Each row of a before or after table is a point. The points were changed in one or more steps. Then noise was added and the rows were shuffled. The steps act on columns, c1 being the first. Write out the steps. A step turns or swaps two columns, mirrors them in a line or flattens them onto one, adds a multiple of one to another, or multiplies or shifts one. Angles are multiples of 10 degrees, from the lower column toward the higher: turns from -170 to 170, lines from 10 to 170 but not 90. Use the fewest steps. Two steps may share a column if one is a turn and the other turns, adds or multiplies; they go together, in the order done. Otherwise the lowest column goes first.

Before (11 x 2):
[[ 0.50  0.01]
 [ 0.44  0.48]
 [ 0.23 -0.04]
 [-0.54 -0.60]
 [-0.86  0.28]
 [-0.21  0.51]
 [-0.24  0.19]
 [-0.07 -0.05]
 [-0.75  0.11]
 [ 0.39  0.74]
 [-0.20 -0.02]]
After:
[[-0.51 -0.21]
 [-0.18 -0.24]
 [-0.11 -0.76]
 [ 0.05 -0.06]
 [ 0.02 -0.21]
 [-0.74  0.39]
 [-0.01  0.53]
 [ 0.05  0.22]
 [ 0.60 -0.55]
 [-0.47  0.44]
 [-0.27 -0.85]]
Steps: turn c1 and c2 by 90 degrees

Before (11 x 4):
[[-0.14 -0.05 -0.41  0.58]
 [-0.03 -0.78  0.52  0.75]
 [ 0.30 -0.23 -0.34  0.64]
 [-0.17  0.12 -0.40 -1.11]
 [ 0.14  0.21 -0.13  0.55]
 [ 0.24 -0.93 -0.35  0.85]
 [ 0.08  0.27  0.42  0.22]
 [ 0.17  0.06 -0.45  0.79]
 [ 0.39  0.40 -0.49  1.02]
 [-0.11  0.06 -0.32  1.01]
 [ 0.29  0.34 -0.05  0.32]]
After:
[[-0.14 -0.19 -0.39  0.60]
 [ 0.39  0.21 -0.54  1.07]
 [ 0.30 -0.35 -0.35  0.59]
 [-0.11 -0.14 -0.32  0.97]
 [-0.05 -0.90  0.52  0.59]
 [ 0.08  0.25  0.42  0.28]
 [-0.18  0.31 -0.42 -1.08]
 [ 0.17 -0.06 -0.45  0.78]
 [ 0.30  0.31 -0.03  0.39]
 [ 0.25 -1.08 -0.36  0.68]
 [ 0.13  0.10 -0.11  0.58]]
Steps: turn c2 and c4 by 10 degrees

Before:
[[ 0.53  0.04 -0.28 -0.04  0.49  0.56]
 [ 1.24 -0.06 -0.04  0.63  0.00  0.19]
 [-0.50  0.08 -0.10 -0.06  0.09 -0.35]
 [-0.48  0.32  0.09  0.13  0.64 -0.35]
 [-0.48  0.72  0.10  0.02  0.22  0.65]
 [ 0.94 -0.26 -0.89  0.05  0.66  0.03]
 [ 0.06 -0.09 -0.07  0.14  0.27  0.02]
 [-0.24  0.30 -0.80  0.20  0.21 -0.42]
 [-0.44  0.15 -0.08  0.13  0.58 -0.25]
 [-0.27 -0.44  0.02  1.40 -0.11 -0.24]
 [-0.22  0.96  0.19  0.08 -0.70 -0.04]
 [ 0.33 -0.03 -0.64  0.38  0.00 -0.16]
 [-0.21 -0.13 -0.22 -0.05  0.57 -0.25]
 [-0.18 -0.15 -0.37  0.40 -0.78  0.31]]
After (14 x 6):
[[-0.81 -0.54 -0.04 -0.10  0.16 -0.19]
 [-0.05 -0.40  0.47 -0.88  0.62 -0.20]
 [-0.18  0.58 -0.55 -0.73  0.51 -0.29]
 [-0.28 -0.22  0.19 -0.92  0.58  0.16]
 [-0.09  0.03  0.30  1.59 -0.13  0.48]
 [-0.16 -0.30  0.32 -0.68  0.57 -0.06]
 [-0.26 -0.37  0.42 -0.17  0.14  0.06]
 [ 0.38  0.16 -1.24  0.61  0.01  0.03]
 [-0.48 -0.03 -0.56  0.40 -0.02  0.09]
 [-0.43  0.36  0.05  1.55 -0.74  0.03]
 [-0.08  0.41  0.45 -0.38  0.21 -0.92]
 [ 0.10 -0.36  0.29  1.07 -0.76 -0.92]
 [-0.53  0.12 -1.17 -0.92  0.62  0.26]
 [ 0.03  0.06 -0.09 -0.26  0.31  0.07]]
Steps: turn c1 and c3 by -70 degrees; turn c2 and c6 by -110 degrees; add -1.5 times c5 to c4
